Each point is reached from the start by the listed moves, each made 0, 1 or 2 times, or once backwards (-1), plus a little noise. Say if it took an odd or an even number of moves. Then give how often each move was made.

Moves:
(1): [  8 -19  15  -1]
(2): [-10 -21  33 -23]
(3): [-13 -13   4   6]
Start: [-11  -4 -10  11]
Points:
[-10 -46  -4  44] -> odd (2, -1, 2)
[-54 -70  66 -22] -> even (0, 2, 2)
[-22  26 -55  40] -> odd (-1, -1, 1)

Moves:
(1): [ 12  -5 -13  15   7  16  -1  11   1   1   2  -2  -5  -5]
(2): [-21  -7  -3  -4   5  -9   0 -17  15 -14   1   3   0  24]
(3): [ -7  16   9  16  -3   4 -17   1 -13   8  33 -15  -6 -24]
(4): [-17 -23   4 -15  -1  12  -2 -13   1  16 -17  -9 -17 -12]
(5): [ -5   8 -11  -7  17 -21  25  -4 -31   1   8  14  -5  19]
(6): [ -7   4  13   4   4  14   4   7 -12  -2  20  -2  14  11]
(7): [ 13   8  18  -7  13 -14  20  -5  -3 -25   0  30 -27  27]
(8): [ -3   9   6 -18   1  14 -27  -2 -11   2   3 -11 -12   2]
(9): [ 33  14   5  22   9   5  10   3   2   7  13 -15   3  16]
(10): [ -1  34 -25  13  -4 -21  40  15  53  -7 -54  26 -14  21]
(11): [ -7  -2  -2  16  -3 -12  -4  19  -3  -8  -8 -16  -2   5]
Start: [ -7 -15  10 -18  -4  26   4 -25  26  -7  20 -10  -6 -12]
Points:
[ -47  -62   37  -30   -7   75  -32  -58   78   20  -15 -107   13   44] -> odd (-1, 2, -1, 2, -1, 1, -1, 1, 2, 0, 1)
[  6  13 -20  30  31   6  46 -75 -15  62  93 -49  -8 -24] -> even (0, 1, 2, 1, 2, -1, -1, -1, 2, 0, -1)
[-63  46 -20  15  -8 121 -21  16  65  49  -7 -62 -56 -58] -> odd (2, 0, 2, 2, 0, 2, -1, 2, 0, 2, 0)

Moves:
(1): [-13   4   1   2   2   3  11  -6  -6   7  -4  -1  -7  -4  11  -2  -1  -7
  11   5  14  -8  -4   6  -5]
(2): [ -6  -5   4   4  -6   2   2   2   5   2  -1  -6  -1  -1   6   1   7  -9
 -17   6   0  -1  -3   0 -10]
(3): [  7   9  -9 -11   8  -2  -8 -11   8  10   5  -1   7  -1   7  -4  -1   5
  -9  -7  -3  -6  -7   3  -5]
(4): [  1  14   1  -3  -4 -15  14   4  -5   7   1   6  13   6   2  -1   3   1
 -14   1   1 -12 -11  -8  12]
(5): [ -5 -11  -2   9   9  -1   2 -13   3  14   8  -9  -6   3  -3   3  -4  -8
   3  15  -5   8   6  -2  -6]
(6): [ -5  18  -2  -1   7  -7   2   1  -2  -1  11  13   4   5  21   3  -4  -3
  -6 -16   6  -9  21  -3   2]
(7): [ -2  -7  -2   0 -12   1   0 -13  -4  -2 -12  14 -20  -4   0   4   6  -7
  -8   5   0  -5  19   2  -8]
(8): [ -8  -4  -9  -7  10   2   0  11 -14  -7  -1  -3   1   4  -1   7   0   8
  -2  -2   1  -3  -2   6   2]
(9): [ 12   3  -8  -8 -11  12  -3   5  -8  -3   3   5   1  -2  -3 -14  -5   2
  15  -3 -10  16   9  -9 -11]
(10): [-13  -4  18  -5   2 -11  -3  -6  -9   3   5  -8 -12   3   3   2 -15 -13
  -2  -6   6   1  -5  -5   6]
(11): [ 4 -1  8  1  1  3 -3 -1 -7 -8 10  2  7  2 -7  4 -1  9  3 -4 12 -4  0  2
 -6]
(12): [ -6  -7  -3  -4   7   4   3   2   1   1  -6   9  -4   4   3   0  11   0
  -4 -11  -5  -8  -5  -2   4]
(13): [ -5  13  -4  -6  -2   0   4  -3   9 -15   8  -6   5   8  -5   6 -12   3
  -4  -6   1   3   4  16  -6]
(14): [-11 -17  -8 -10   8 -23   8  -2   4  -2   4  -4  10  -6   2  -1   5  -8
  -4   4   5  10   1   3   9]
(15): [  5   6   3   2  -6  -7   7 -14  -2   6  -5  -4 -21   6   2   5   3  13
   3  -5  -4   4 -14  11   0]
(16): [ -5   3  -5  -7  -6   0   3  -5   4   3  -5  -5  -9 -12 -26 -10 -12  15
  -9  -3  17  -8  14  -2 -10]
(17): [ -6   1   3  -5 -10  -3 -12  -3   2  10 -12  -8  12  -6  -4  17  18   7
   6  -5   6   1   8   9   8]
(18): [ -6   2  -5   6   8  12  -2  -2 -13  13   1   7   2  -3 -14   1   7  -2
  -5  -2   6  -8  -5  -3   3]
(19): [ -9 -10  -2   9  -3  12   5 -13   3   0 -15 -13   1  -6   2 -12  -9   3
   2   5  -8   7 -10  -1   1]
(20): [ 11   4   3   5   4  -7  14   9  -1 -12  -5  -5  -7  -4   1  -5   9  -3
   7  -6  -4  -5  -7  -5  -2]
(21): [  9  -5   0   0  -3   5   3  11 -13  -4  -3   1  -2  10   3  -9  -6  -7
 -13  -4  -4 -15   1   9   3]
(22): [ 7  2  5 -6  9  1  5  6  0  1  5 -2 -7  4 -1 -5  3 -1 -2  7  0  9  5  5
  7]
(23): [ -8  -1  -1   7   1   6  -4   2  -5  -3   1   2  -5 -11   2  -3  -3   4
   1  -3  -8  -5   3   8  -3]
(24): [ -6  -7  -3   8   9 -10  -8  -4  -8  -1   6   1  -2  13   2  -6  11   8
   5   7   1  -3  -3   4 -22]
Start: [  5  -3   8  12 -12  -6  -1   0   1  -3 -12   5  10   6  -1  -7  -2   1
   0  -5   6   6  -5  -6  11]
Points:
[-91 -43  -2   9 -25  39 -29 -48 -11  17  18 -50 102 -17 -15 -13 -34 -34
   3 -21  56  41  30  20 -25] -> odd (1, 2, 0, -1, 1, 1, -1, -1, 2, 1, 2, 0, 2, 2, -1, 0, 2, 2, 2, -1, 1, -1, 0, 0)
[  17   55   18   10   21    4   49  -15  -62   22  -16  -41  -59   20
   -8  -82  -39   51  -11   -9   22  -45 -121   38  -13] -> even (2, 0, 2, 1, -1, -1, -1, 1, 0, 1, 0, -1, 0, -1, 2, 1, -1, 1, 1, 1, 1, 2, 1, 1)
[-40 -40 -36  -7 -72   4  31 -27  10  20 -77 -31  38 -33 -89 -40 -56  35
 -33  -3 -21  19   7  -9  55] -> even (-1, -1, -1, 2, 1, -1, 0, 0, 1, 0, -1, 1, 1, 1, 0, 2, 1, 0, 2, -1, 1, -1, 1, -1)

Moves:
(1): [ -6   3   2  -4   5  10 -11   7  -3   3 -17   8  -4  -4   6 -11   5  -2
   0   6  10   3  12   2]
(2): [ 20   0   2 -12 -10 -11   6  17   4   3  -5 -12   3  -4   9  10   6  -5
  -6   0 -14  -8  -9   3]
(3): [ -2  -4   0  16 -17  -6 -12  10   7   7  -7  11   6  -7  -1 -10  -1  -2
  -5  -2  -7  -9   2   2]
(4): [ -4  -3   3  -9  -6 -10 -13   9  -3   5  -6  -1  -9  -9 -10  14 -21   9
  -1  15  -1   2   4  -4]
(5): [ -1  -6   9  -7   1   1  -2 -10  -7 -10   0  -1  12  -6   7  -2   4  -2
   0  -1  -3   5   2   2]
(6): [ -5   3   2   0  -3 -17   3 -11   4   8   1   3   1  -1  -1   0   7   5
  -2  -5  -2  -2   3   0]
(7): [ 10   6  -5  -4 -14  -5   3  -2  -4  -6   2  -4   1  16   8  -2  10   4
  -3  -2   7   8  19  15]
(8): [-11   1  -4  -2  -1  -4   3  -1   5  -1  -5 -13   5 -14  -6   8   1  -1
  15  -8  -1   5   2   8]
(9): [ -5  -1  -4   8  17  -7 -16   5  -3   0 -12  -2  -8  -3  -1  14  23   3
   5   9   3   4  20 -10]
(10): [ -3  -1  -6  -2   7  -6   0   4 -15  -1  -1   4  15  17   7   0  -8   0
  -3  -1   7  -9  -4   6]
(11): [ -2  -4   2   2   5  -3   9   7   8   2  11   7   2   6   6  -8   0   5
 -14 -10  -5   3  -4   0]
(12): [ -9 -13   3  -5 -25  -1   3  11   3  -2 -14  -2  -7  -1 -15  -1   8   5
   3  14  17  -2  -2  13]
(13): [-11   5   5   4  -2   6  18  -6  -8  -5   1   7   3  -8  -2   2 -13   2
  -6   2   0 -10   3  10]
(14): [  0  -9   2   9  -1  -2   3  -5  -9  -7  -1   6 -12   2   1 -18   5   2
   1   0  -4  -2   1  16]
(15): [ -4  -4 -20  10   1   7  -1   7   9  27   0 -10   9  -5  14  -9  -9 -15
   5   5  -1  10  -3   3]
(16): [ 10   5   8  -7  -3   2  -3  15  -7   7   5  -7  -2 -10  -2 -10   7   1
  10   2   6  -2  -2  -4]
(17): [ -3  -1   1  -1  -1  -9   5   3  -3  -5  10  -9   0   2  17   2   2 -18
   6 -10   8  -3  -2   5]
(18): [  6  -8  -8   0  -5  10  14  -8 -13   0   0  15 -10   8  -3  11 -12  15
   6  -6   2   2  -7   2]
(19): [ -3  -4   5  10  -1  17  -8  -2   0  -2   6  -2   1  -3   3  -3   2   6
   3 -11  12  -9   3   8]
(20): [ -2   4   1  13 -13  -2   0   9   7   1 -10  -7  -5   3   1  10 -16   3
   8  13  14   6  -3   7]
(21): [-20  -2  14  -9 -13  12  13 -11  -9   0  -5   7  -1   5  -2   7  -1   8
  14   2 -12  -8  -8   3]
(22): [ -4  -1  10   8   9  -8 -10  -7  -2  12  -3  -2   0  12 -12  10   0 -11
 -18  -6  -1  11   5   3]
(23): [  5   5  -9   6 -11  -3   5   6  -6  -2   7   1   4   1   4   0   6  10
 -15   7   6   2 -17   8]
(24): [ -2  -1  -5   3  -3  -4   2   1  -4   2  -5 -19  -5   3   9   4  -6   5
  -3   1   2   5  -4 -10]
Start: [ -4 -10  -1 -12   0 -12   9  -5   4   2   1  -7   3   4   1   0 -13 -16
   4   1   7  -5  -5   2]
Points:
[  51  -71  -18   18  -52  -28 -106   71   12   87  -91  -46   -7  -25
    5   -7   93  -36  -38   40   25   38   61    6] -> odd (1, 2, 2, 0, 2, 0, 1, -1, 2, -1, -1, 2, -1, 0, 2, 1, -1, 1, 1, -1, -1, 2, 0, 1)
[  49   -5  -36   29  -95 -102   55   58  -35   -4    9   15  -21  -37
   42  -26   35   11   23    2   34  -31  -12   87] -> even (0, 1, 2, 0, 0, 2, 1, 1, 1, 0, 0, 0, 1, 2, 0, 2, 2, 2, -1, 1, -1, -1, 2, -1)
[  27  -20  -19  -31  -87  -83    3   91   -6   51  -42 -121   21  -30
   76  -29  -39   15   26   67    9   29    7   61] -> odd (0, 2, 0, 2, 2, 1, 2, 1, 0, 1, 1, 0, 0, 2, 2, 2, -1, -1, 0, 2, 0, -1, 0, 2)

Moves:
(1): [  5   6 -11   0  -3 -10   0   3  -6   2   7   6   5  -3   3  -2   0   5
   4   3  -2   6  -2 -14]
(2): [ -1   3  10   3   7  -6  -6  -7 -22   4   2  -4   4  -3   2   5   2   4
  -3   0  -4   0   4  11]
(3): [  3   3   7   3   1   1   0   1   6  -1   3  -7  17   6 -11  -4  -7  -5
   4   3   6 -10   8   4]
(4): [  1  -7  -3   1   4   9   5   5   0 -29   4  -6  -5  -9  10 -11   8   3
  -9   5   5  -1   0  -4]
(5): [  7 -10  10   4   5  -7  12 -22  -7  12 -10  -4  -7   3   8  -2  23   9
 -10 -22  -7 -14  -2  -2]
(6): [  2  14  -8  -2  11   8   5  -5  10   1 -13   2  -3  12   7   7  -3  -1
 -11  -5   4   5   4  -6]
(7): [  5  -3  10   5   7   1 -21   4  -5   6  -9 -12   6  -3   8  -3  22   8
   4  -6   5   5  -4  -9]
(8): [ -2   6 -12   6 -11  -3   2  -9  11   7   8  -2   9   8   1  -2   0   0
  -7  -2 -14   5  -5   4]
(9): [-6 -2  8 -2  1  0  0  8  7 -5 -1 10 -3  4  8 -5 -2  1 -1 -6  4 -4 -8 -2]
(10): [ -8   1  -7   9 -17  -5   9   8  -1   4  -2   4  15   4  -7   7  -7   2
  -5   4  -8  -2   4  -1]
(11): [ 13  -4 -24   6   3 -13   3  12  -7   5   6  18  -2  14   3  -3  13   5
  -3  -4  -3  17  -5   6]
(12): [ 2 -9 -4 -9  8  4 -1  8  1  9  6  1  3 -3  2 16 -5 -3 -9  4  1 -6  8 -7]
(13): [  3 -14 -12  -4  -5  -9 -10   7 -11 -12  -5 -10  12  -6   8   1 -19  -3
  -6   5   4  11   8  -7]
(14): [ -2  -7 -12  19   2  -7   1  -7   1  -1   7 -14  10   5  -1   5   4  -1
  21   4   6  -8  -7   7]
(15): [ -7   1   6  -2  11 -12  -6   9   2  -6  -4   3 -11  -1  -8 -10  11 -11
   5  11   6  -6  -9  -7]
(16): [ -5 -12   9  18  -3   6   1  -2  -8  16   2  10   0  -1   9 -16  -2   0
  -3  -7  -4  -9   4  -5]
(17): [ -6   3   0   3  -9  -9   5  12 -15  -9  -1   9  -7  -8   0   3   7 -23
   8 -12   0   0  -6   9]
(18): [-11 -12  15   5   2  -5   4  -1   9   8   4  -1   7   2   8  -7  -4   4
   4 -14   2   9  20   6]
(19): [  4   5   9  -1   2  -2  15 -13  -1   8  -4   6   3   4  13 -13  10  -2
   3  11   2   2  -8   2]
(20): [ 0  2 -7 -1 -7 -2  0  1  0  8  8  0 -1  2  0 -3  3  2 -7 -3  9  6 -1  2]
(21): [  0   0   1  13  -6 -14   2   1   8 -14 -11   8   6 -10  -2  -3   0  -3
   7   5   5   1  -1  -1]
(22): [ -1   4  -6 -10  -6  -2 -17  -1  -5   3 -10   2   1 -12   6   8   4   3
   2  -1  -2 -16  11 -12]
(23): [-11 -14   0 -10   1   6  -3  -5  -9  -6   4   4   2   5 -14   5  10  -4
  -9  -3   3  -6   1  -3]
(24): [  7  12  13   4 -15  -3   4  -8   9  -8  -5  10  -8  17  -8  10  -3 -15
  -3   1  -1  -6   9  -4]
Start: [  9 -15  -1   3 -21  -1   7  -4  -3 -10   4  -5   8   1  -3   1   5   8
 -10  -9 -11  11   1  -3]
Points:
[ 101   11  -16   42   22 -111  -37  -41  -66   18   -2  -42   10   57
   15    5  119   11    1  -29  -22   34  -10  -20] -> odd (2, 2, 1, 0, 2, 0, 2, 1, -1, -1, 2, 0, 1, 1, 2, -1, 0, 0, 0, 0, -1, 0, -1, 2)
[ 53   1  15  13 -11 -70  -1 -92 -47  91 -45  14  38  21 121  37  80  26
 -59 -93 -28  38  21 -46] -> even (2, 2, -1, -1, 2, 2, 2, 2, 1, -1, 0, 2, 1, 0, -1, 0, 1, 1, 2, 1, 1, 1, 0, 1)
[ 16 -26  50 109 -84 -78  46  38 -14 -11 -24  92  11  39  12 -92 105 -49
 -31   9 -11  40 -39  -5] -> even (-1, 0, 0, 1, 0, -1, 2, 1, 0, 2, 2, 0, 0, -1, 2, 2, 1, 0, 2, 1, 2, -1, 0, 2)
[-29 -17  66  22 -15 -68   2 -72 -13  72 -75   7   1  -4  69 -33  65  -3
 -55 -91 -28  14  27 -34] -> odd (0, 1, -1, -1, 2, 2, 1, 2, 0, 0, -1, 0, 1, -1, 2, 1, 1, 2, 1, 1, 1, 1, 0, 0)
[-10  -3  -2  32  36 -24  -5  -6  55 -64  34 -34   7 -28  10 -16   3  24
  26  24  41 -47  18 -39] -> even (2, 1, 1, 2, 0, 1, -1, 0, 1, -1, -1, 1, -1, 2, 2, 0, -1, 1, -1, 1, 1, 1, -1, 0)
[ 25 -86  33  91 -65 -34  19 -82  45 -19 -48 -30  90   6  91 -92  50  27
 -40 -30  12 -53  45 -47] -> odd (-1, -1, 2, 2, 2, 0, 1, 2, 1, 0, 0, 0, 2, 1, 0, 2, -1, 1, 2, 1, 2, 2, 0, 1)
[ 32   1 -61 100 -29 -44  71 -58 -21  49  -4  17  24  78  46  39  73  62
 -31 -67 -91  -6 -55  56] -> even (-1, 2, -1, 0, 2, 1, 0, 2, 2, 2, 2, 0, -1, 2, -1, 0, 0, -1, 0, -1, 0, 0, -1, 0)

Moves:
(1): [ 1 -2 -9  3 -3  8  6 -5  4 -4 -3 -3 -8 10  6  4 -5 13  0  0 -1 -4  1  3]
(2): [ -3 -11  -1  -5   3   5   3  -5   2  -4   8  -3   0  10   6   2   9   0
  -9  -9  -4   3 -10   0]
(3): [  7   0   4   2   4  -2  -6  -2  -1 -14  -1  -9   4   0  -4   6   0  -2
   0   0   9   8  14   5]
(4): [  7  -5   9  15  -8  -2  -3   8   4   6   4 -11   1  -1   4   1 -16   0
  -4   5 -10 -12  -1   8]
(5): [  3   5   1  -6   3  -3   4  11  -1   5  -7   7 -12  -8   8  11   2   1
  -9   1   3  -4   3  10]
(6): [ 6  3 10  4 11 -6  0 -1 -6 -6  4 -5 -2  5  0  0 10  2  9 -8 -2 -4  2 -5]
(7): [ 18   2   4  -3 -14 -15  13  -5   5 -14  -1   0  13  -7  14  -9   4   4
   5   3  -1  -8   2  25]
(8): [  2  -6   9   9  10   1   6   7  -5  -2   5  -2 -10   6   0  -5  -2  -1
  -8 -12  14  12  -4  -4]
(9): [ -1   4  15  -2   2   9   8  -6   5  -2 -15   8  -5   5   3   2   4  -5
   5   7 -11   3  -7  -2]
(10): [ -8 -13 -12  14   1 -17   7  -1  12 -13  -9   5  -3 -17  11  -4 -13 -11
   9   0  -3  -2   8  -5]
(11): [ 11  -1 -10   0 -16   0 -15  -6  13  -9  -4   7  -8  -2   6  -8   7 -10
  -1  -7  -7  -3   4  -6]
(12): [-11 -10   3  -1  10   7  11  12  -3  11 -11 -16  -7  -3   6  18  13   4
  19 -12   6  11   9  22]
(13): [-10   8  12  -1  -6 -19   0 -13 -15   6  -9   3  -8  -7 -10   7  13   8
 -10 -12   7   4  10   4]
(14): [  6   9  -7   2  -1   5  -1 -17   0  -3  -5   2   3  -4   0 -11   2 -11
   0  -1  -2  -8 -11   6]
(15): [  4   8  -2   5   2  -9   0   7   8   3 -10  -3   4   2   2   4   1  -6
   3   4   3  -7   1  -1]
(16): [ 1  4 -1 14  8  3 13  2 -8  2 -1 14 -1 14 -9  2 -1  4 -2 -7 -4 -2  3  5]
(17): [  1   1   6 -10   3  -7  -4   1  -9   1  -6   2   3   0   6  -5  -5   5
   0  -4  -1  14   2   0]
(18): [ -3   7  19   8  -2  -6 -13   7   2  -2  -8   4   0   4 -11  -1   7  18
   2  -1 -10  -3  -3  13]
(19): [-4  5  3  7  5  7 -6 -4 -2  6 19 -8 -6  6 12 -1  5  1 -1 11 -3  7 -3  5]
(20): [-3  9  4 12  3 -1 10 -4  3 -8  8 -6  8  1 -2 21 16  0  9 -3 -7 20 -5  0]
(21): [  0  -4  -1   1 -11  -5 -10  -1  -4   4  -1  10  -4   3   7  14   4   5
   4   0   6  -2   4  -1]
(22): [ -6   2   2 -13 -14   3  10  10  -9  -3 -14  -1 -16   4  -2  10  -2  -1
   5  -1   4  12   3  11]
(23): [  0   2   2  -3  -1   0  -6 -20   7   4  13   0  -4   7   5  10 -11   0
   3  -9   0  -4  -2   6]
(24): [-12   5  -4  -1  -5  10   0  11  -5  -6   1   3   0  -1   3 -10  -5   2
  -4 -10   0   2   8   0]
Start: [  5   0   0  -6  -5 -16  -5 -13  12 -16  -9   6   1   1  -6   6  12  -7
 -10  -1   2   1  -5   1]
Points:
[-48 -37  12  14 -20 -16 -61   2  55 -62 -11   1 -60  33  82  48   2 -19
  62 -70 -18  84  18 -24] -> odd (0, 1, 0, 0, -1, 1, -1, 1, 1, 2, 2, 1, -1, -1, 1, -1, 2, 1, 1, 1, 2, 1, 2, 2)
[-21  22  34   6 -16 -28   6  49  15  -7  18 -22 -44  -7  74  73 -33 -26
  30  -8 -15  -4  -5  49] -> even (-1, 0, -1, 2, 2, 2, 0, 0, 0, 1, -1, 0, -1, 0, 1, -1, 0, 0, 1, 1, 1, 2, 2, 2)
[ 82  59  71   4 -18 -20 -10 -67  51 -35 -25  37  17  10  19 -23  24 -15
 -40 -14 -89 -60 -79  41] -> even (0, 1, -1, 2, 2, 1, 1, 0, 2, -1, 1, -1, 0, 2, 0, 0, 1, 1, -1, 1, -1, -1, 1, 0)
[-37  46 -21 -53 -16  16 -24 -15 -36   2  12 -18 -98  33  62  93 104 -34
 -24 -84  65  71  -2  36] -> odd (0, 2, 0, -1, 2, 1, -1, 1, -1, -1, 1, 1, 1, 2, 2, -1, 0, -1, 2, 1, 2, 2, 1, 2)
[ 36  60  14 -30  11 -27  13 -52  24 -71  -4 -41  49  -4  83  45  29 -26
  89   1  23  24  37  74] -> even (0, -1, 2, -1, 0, 2, 2, -1, 1, 0, -1, 1, -1, 1, 2, -1, 1, -1, 1, 1, 1, 0, 2, 2)
[ -4   5 -13  25 -61 -29  -8   5 -18 -51 -32  15 -39  57  54  55  82  61
 -16 -55  -1  73  41  90] -> even (2, 2, 1, 0, 0, -1, 1, 0, -1, 0, 2, 1, 1, 0, 1, 2, 2, 1, 2, 1, 2, 1, -1, 1)
[-41  14  32  44  23 -36 -26 -17  -1 -44 -40 -51  15 -11   8  39  98 -27
  42 -59 -43  83   4  34] -> odd (-1, 2, 1, 1, -1, 1, -1, -1, 0, 1, 1, 2, 1, 2, 1, 0, 2, 1, 1, 2, 0, 0, -1, 1)
[ -16  -22   -4   41  -24  -31    2    7  -10 -111  -33   -5  -98    8
   45   65   16   22   34 -105   51   58   68   62] -> odd (2, 0, 2, 0, 1, 2, 0, 2, -1, 2, 1, 1, 0, 1, -1, 0, 0, 1, 0, 1, 2, 2, 1, 2)
[ 18 -23 -40 -10 -59 -50 109 -88  63 -72 -69  25 -21 -10  74  70   7 -42
  58 -44 -30  43 -18  85] -> odd (1, 1, -1, 0, 0, -1, 2, 0, 1, 2, 1, 1, 0, 1, 0, 1, 1, -1, -1, 2, 0, 2, 2, -1)
[  -4  -32    1   29  -26 -112   15   30   23  -44  -50  -13   -4  -42
   22   63  121  -20   62  -85   52   70   37   -7] -> odd (-1, 0, -1, -1, -1, 1, 1, 2, -1, 1, 2, 2, 1, -1, 2, -1, 0, 0, -1, 2, 2, 0, -1, 0)
